Every row gives one point. The window is the flat piece filled in between its corners: a triangle in 3 columns, a solid with four corners in 4, and so on. A path goes straight from each point to the next, and from the last back to the first. After which points does the path pass through the window?

Window (4 x 4)
[[-13  25  11 -13]
 [ -1 -44  11  42]
 [ 19 -38  17  11]
 [  9  25 -52 -35]]
Path:
(1): [ 11 -15   9  33]
(2): [-25 -49   4  13]
(3): [  3 -12 -32 -15]
(4): [ 41   1 -32  14]
(5): [ 14  16 -19  -6]
(6): [-14   4 -26 -26]
(7): [ -1 -55  26  21]
(8): [ 15 -35  39  54]
(9): [14 16  6 50]
(10): [-11 -41 -18 -25]
(11): [-39 -35  20  14]
(12): [57 -3 36 10]
(13): [ 12  34 -12   4]
(14): [-43  -4  34 -35]
(15): [-25 -64   6   5]
(16): [  8 -18  30  37]
Through the window after points: 1, 5, 9, 13

Window (6 x 6)
[[ 39   5 -37  86   0 -24]
 [  7  20 -19 -24 -38 -20]
 [-54 -12   5 -27   9  -7]
 [ 46  34   0  56  11 -23]
 [-33 -12  22  14 -16  25]
 [-24 -43  13 -35   8  27]]
Path:
(1): [-11 -38  27  13 -18 -34]
(2): [-16 -40  30  15 -21 -22]
(3): [-36   2 -39 -18   8  43]
(4): [  4  33 -58 -13 -11  21]
(5): [ 11  -1  17   1 -38 -45]
(6): [-18 -15   6 -13 -20 -42]
(7): [-19   8 -33 -35 -26  55]
(8): [ 23  23 -20  23   2  -3]
(9): [ 15   8  29   9 -36 -52]
(10): [-47 -27  19 -12  -3 -29]
(11): [-23  23 -24 -25  20  33]
(12): [-30 -10 -11 -10  -6  22]
Through the window after points: 4, 8, 10

Window (8 x 8)
[[  5 -19  -8  -7  57 -45 -29  -5]
 [-27  55  16  19 -10 -49 -37 -14]
 [-28  -6 -30  40  53  25   3 -23]
 [ 25 -39   4   6  62  75  27 -25]
 [ 19   7 -47 -60  25 -17 -72  31]
 [-40  -1 -16 -13  14   3   4   7]
 [ 22  39 -47 -32 -32 -16   1  -3]
 [ 16 -10  -1  25 -30 -16 -23  19]]
Path:
(1): [ -3 -16 -47 -26   5 -19 -28 -34]
(2): [  6  42 -19 -27  26 -10 -20  21]
(3): [ 16  18 -32 -27  24 -16  31  40]
(4): [-13 -17 -32 -10  21  19 -59 -21]
(5): [-45  -6 -14  -1  28   5 -33 -57]
(6): [ 18  36 -25   2  39 -14  13  43]
(7): [  3  21  -9  15  -1 -16 -12  13]
(8): [  0  -7 -13  -2 -26 -17 -33 -22]
(9): [ -4 -32 -26 -11  25  23 -39 -35]
(10): [  2  19 -15   2  41  -5  -5  17]
(11): [ 17  14 -35 -24  38  -8 -27  44]
(12): [ -1  -7 -29 -37  15  -2 -49  -6]
Through the window after points: 7, 9, 11

Window (9 x 9)
[[ -2 -23  11  40 -45  49  32  40 -18]
 [-18  47  43   3  24  14  53  11 -25]
 [-26  -4 103   5 -23   0 -11 -26  61]
 [-22   3 -31 -35  48 -53  16 -28 -20]
 [  6   8 -44  34  14 -48 -22 -19 -25]
 [ 30  -7  16  11  45 -27  12 -52 -52]
 [ 29  -2   9   4  24 -44  26 -28  26]
 [  7 -22 -13  20  24  29   5  73  14]
 [ 14  20  14   4 -15  53  13  -1 -13]]
Path:
(1): [  2   4  -7  36  47   2   7 -42 -10]
(2): [ 12 -16  23  38  18  16  15 -16   9]
(3): [ -5  32  34 -33 -26 -24   5  53  15]
(4): [  7   0  71 -10  -7  -7  -3   6  31]
(5): [-22  -8  32  25   3   5   6 -15  32]
(6): [-14  -3 -32  44  32 -10  48 -32  10]
(7): [ 22   4  -5 -15  23 -17   7   4 -36]
(8): [  2   9  14  -3 -22  -9 -17  32 -19]
(9): [-10  -7  -1  30  -3  37  35   7  18]
(10): [-39 -21   7  37  67  25  25 -10  10]
(11): [ 30  27  23 -27 -10 -35   3  -2 -10]
(12): [ 21   5  35 -30   7 -50   6 -20 -16]
Through the window after points: 4

Window (11 x 11)
[[-17 -23 -28  25  13 -20   2  33  50  26  54]
 [-22  -9 -21 -20  22   9  48  -4 -27  26   0]
 [ 34 -10   0 -40 -63  16  24   6  43 -25 -30]
 [ 13  10   2  72  -1 -66 -10  57  21 -33  -7]
 [-82   2  -2   7 -15 -15  14 -11  30  -6 -33]
 [  6   6 -15  41  47  33 -34  19  34  20   2]
 [ 22 -61 -34  -8 -22  29  -6 -28 -12  24  -9]
 [ -2  28  18  30  39 -47   4  -2  41  20 -37]
 [ -6 -34 -24 -51 -19 -44  -9  40 -23  -4  24]
 [-24 -27  51 -26 -32  19  24 -40 -24   1 -27]
 [ 40 -61  24 -31 -21  -7  23  14  10 -49 -53]]
Path:
(1): [ -4 -14  -3   0   7 -15   0  -5  30 -21  -3]
(2): [ -7  -6  11 -13  -1 -21   6 -33  -7 -22   9]
(3): [ -8 -17  19   4  -2   3  18   7  16  24 -45]
(4): [-19 -50  17  -2 -27  -2  33  47  22  49 -32]
(5): [ -3  -5  -3   3   9   2  13 -14  11  -9 -13]
(6): [  7  22 -35  -6  -9  26   8 -26  34 -60   7]
(7): [ -2 -53  16  -4  -9  -6   8  42  -5  56 -18]
(8): [-20 -30  11   0 -24  -7   7  20   5  30 -24]
(9): [-10   3 -35 -43   4 -20   0 -20 -11 -69  -7]
(10): [ 19 -27   9 -28   5   1   9  -5   1 -43  -9]
(11): [ 12 -63   1   1 -47 -27  30  53  27  26 -65]
(12): [-15  -8  32  37 -35 -24  -4  45   3  47 -29]
Through the window after points: 2, 10

Window (14 x 14)
[[-31  26  16  15 -54 -22  22 -66  19  21   2 -10   9  48]
 [ -1  -5 -41 -50  29 -29 -15 -20 -58 -24  -6 -32   0  55]
 [-32 -25 -22 -38 -85  72 -41 -28 -19  45 -32 -42  -7 -32]
 [  9  -8  -8 -21 -26  17  22 -31  -8 -20 -23  32  -9 -34]
 [ 20  49   0 -20  41  -6 -40  16  51  15  36 -31  10 -10]
 [ 15  22  45  54 -31   2 -29   2  -8 -16  19 -17  -7  -8]
 [  8   7 -39   9 -19 -11  -4 -63 -13  47  -5 -11  14 -33]
 [ 12  46 -16   1  13 -37  -7  17  -3 -13  45  46  34  37]
 [ -1 -10  -5 -20 -20  36  19 -35 -23 -11  65   7 -36  35]
 [-23  -9  20  21  43  16 -57  27  32  71 -11 -64  25   5]
 [ 28  52 -16  52 -17 -12  14  46  -4  29 -38 -46  31  16]
 [  3 100   3  30  66 -22  -4 -42 -30 -25 -24  36  14  57]
 [ -2  57  43  10  22 -15 -16  24  -5  37  17   4 -22 -66]
 [ 39  17  48  -7  10 -12 -25 -21   7  64  19 -21  16  16]]
Path:
(1): [ 24  29  -8  22   9 -13 -28 -20 -12   7   9  14 -30  28]
(2): [ -6  40  10   0   6  -2   0 -14   0   3  15 -10  26   2]
(3): [ -5  13  13  -9  14   8  -8  -5 -12   4   6 -19  34 -12]
(4): [  6  16   2  26  -9 -11 -27  -6  11  41  -6 -28 -17  37]
(5): [  5   9   2  -3  -8  -5 -23 -20   5  17   2   9 -16   7]
(6): [ -5  13   8 -16  11  11  -2 -27 -29  -2  28 -22  12  -7]
(7): [  4  35  27   1  22  -7  -3 -16 -15  20  30 -23  29 -11]
(8): [ 28  21 -29  32   0 -34 -18  10  21  15 -29   8 -31  21]
Through the window after points: 1, 3

Window (14 x 14)
[[  0 -29   1  28  13  35  -5  24  -9  17  14 -19 -65 -20]
 [ -7 -13   4   8 -13  51 -28  18  -9 -35   0  -1   9 -29]
 [-96  35  39 -11  -5 -47 -24 -38 -60   2  27   2  33  64]
 [-19 -16   0  30  12  40   5   3 -12  29 -61   8 -34 -29]
 [ -8 -28 -11   3   6   5  37  25  -2  11   1  18 -16 -63]
 [-93  41  67  16   5 -13  -7   3  13   1  25  10  17  24]
 [-18  -6  22 -32   1  10 -37   6   0  -3 -20 -25 -38 -44]
 [ 24 -21  40 -14  33  24   6  28 -22  -4 -20  -2 -15 -16]
 [-56  66   9  -4  32 -14   7 -36 -13 -12  27 -28  45  24]
 [-15 -11  26  24  38   6 -13 -13  -4 -48  -5  24 -38 -45]
 [-38 -42 -39   4  35  16  -7  38  24 -26 -38 -14  -2   9]
 [ 53  97 -42 -29  17 -34  -6  29 -31 -36 -20  49 -17   6]
 [ 11 -52  22  42 -23   3  14  10  12   5 -38 -32 -37 -30]
 [ 53  38 -24 -32  22  -8 -22 -15  13  -3   7  52   2   3]]
Path:
(1): [  1 -12   8   2   3  47  36 -11   3  -6 -21  11 -53 -21]
(2): [-28 -11   0 -11  -8  33  35 -16   3 -18 -42  -5 -64  -7]
(3): [-16 -13  16  21  15   9 -15  23 -11  -2  -3 -10   5 -19]
(4): [ 14  13  33  47  39 -15 -46  25 -26  17   3   4 -23 -25]
(5): [-21   5  16 -14   2  17  11  -7  -7 -14  -6   6 -16 -19]
(6): [-10  -1  42 -11  -7  25  51  24   2 -50   4  37 -30  13]
(7): [-11  18 -16  18  44 -13 -47 -14 -14 -13 -14  -2 -10 -40]
(8): [-33 -11   4  29  30 -25 -51  42 -24  18 -16 -12  19 -23]
Through the window after points: 6, 8

Window (14 x 14)
[[-37  29 -10   8 -37  -6 -36  24  14   6  34  24   3  17]
 [  0   6 -32  -8  21 -52   3  57 -23 -38   0 -14  24  39]
 [ 32 -11   2   5  30  19  -1  16  23 -59  24 -27  30 -13]
 [ 89  18 -14  12  48  43 -33  35  16  45   7   2  14  23]
 [  5 -14  18  -2  15  94  15  10  61 -11 -29 -24 -25   4]
 [ 22  18 -24  40  47 -75  13   6  -5 -37  35  -2 -29  51]
 [ 38   0  -5  56  -5 -57  26  54 -44   8  27  15  27   3]
 [  7   1  11 -22  28  27 -30   8  25   2 -16  96   1  -4]
 [ 23 -23  26 -12  -2  29  11  51  32 -29  16 -14 -73  58]
 [  3  -7  51  -7  30 -12  41   3  17  33  41  46  37  10]
 [ 23  -1  28  12  21 -29 -19   9 -29 -34 -16 -15   6   7]
 [ 44  20 -15  -8 -49  -4  21 -31   7  19  24  19 -17  -5]
 [-28  48  -1   8 -57  18   7  15  -4 -14  38  48   2  63]
 [ 19 -46 -11  14  -6  -5   3 -34  -1 -20  16   2 -15  28]]
Path:
(1): [ 12  21  38  18  -6 -24  17  35  50  29  -3  18  67  25]
(2): [ 12   6 -21  -7   8  20 -13   7 -33 -26  32  28 -45   8]
(3): [14  2  6 -1 23 28 -5 17  3 -5 16  9 -9 12]
(4): [ 29  -4 -10  10 -21  11  -7  10  41 -15 -36  30  -6  21]
(5): [ 41   5  23   5  -7 -75   4  47  44 -44   4  54  41   4]
(6): [ -6   1 -19   6   4  44  -6 -16 -43  18  32 -22 -36  34]
(7): [ 10  19  -4 -19   4  27  14  31   1   9  34  22 -42   3]
(8): [ 14  -3   6  44  -5  -7 -44  -1  26 -17 -16  -8  58  45]
(9): [ 32 -14  -5  10 -23 -31  -3  32  54   4   8  -2   0  52]
(10): [-13  28  15   3  30  12   8   3 -48 -19  26  31 -21   6]
(11): [ -7   2 -12   1  29   2   8  -7 -11 -24  45 -13 -23   2]
(12): [ 41  -8  25  13  -2  -7 -11  31  16 -25 -16   8  26  24]
Through the window after points: 7, 11

Window (14 x 14)
[[-37 -11 -56 -36 -29  14 -23  19 -25  -6 -17   0 -56  -3]
 [ -8   3  15 -11  32 -23 -40  -2   6  30 -15  20 -12 -13]
 [-26 -29 -40  29  45   7 -27 -47 -16  13 -38 -59 -18  -8]
 [-29 -32   6 -14 -27 -92  16 -26 -50  49  36   2  49 -23]
 [ 57 -20  -6  26   7  14  18 -22  -6  40  13   6 -22  33]
 [ -6 -11   5 -11 -14  69  48  10  19  -2 -58 -53   4  75]
 [  4 -16  33  20 -36 -27  40   6  21  23  -3 -49 -43   5]
 [-18  33  62  30  15  11   3 -46 -50  44   8  29 -37   1]
 [-35   2  11  32   1 -20  24  13 -39  -4 -33  27  11 -10]
 [-39 -66  26 -42   9  36 -23   6 -21  51  30  -6 -17 -44]
 [-46  -5  22  12  69 -10  15 -18  32  25  29  35 -25  35]
 [ 25  12 -58   9  -4  46  -7  -7 -32   2  33 -18  19 -23]
 [-49  -2 -12  34  -2   9   4 -21  14  26  -7  28  20   4]
 [-15  10 -33  28  11 -75  41   7  -2  62 -26 -18  14   5]]
Path:
(1): [-26   2 -27 -11 -27  -5 -45  26 -27  33  24  -9  -2  21]
(2): [ -6 -31  -8   2  37  35  47 -38   0   1 -22   6 -28 -45]
(3): [-16 -13 -29  -9   7  -3  27 -13  -6  17 -10   4 -26 -27]
(4): [-25  -3  -6   7 -10 -11  -8  19 -12  35 -19 -24   1  40]
(5): [-28   2  20  25   3 -16 -14   3 -10  32   8 -14  -4  23]
(6): [ -4 -44 -44 -32   0  -8  63 -32 -16  20 -52  21 -19 -27]
(7): [-13  -4  -2  -6  13  -3  24 -18   2  31  -5   9 -12  -1]
(8): [-18  -1  39  27  -9   6 -20  26 -14  15  22  -6  -7  28]
Through the window after points: 1, 3
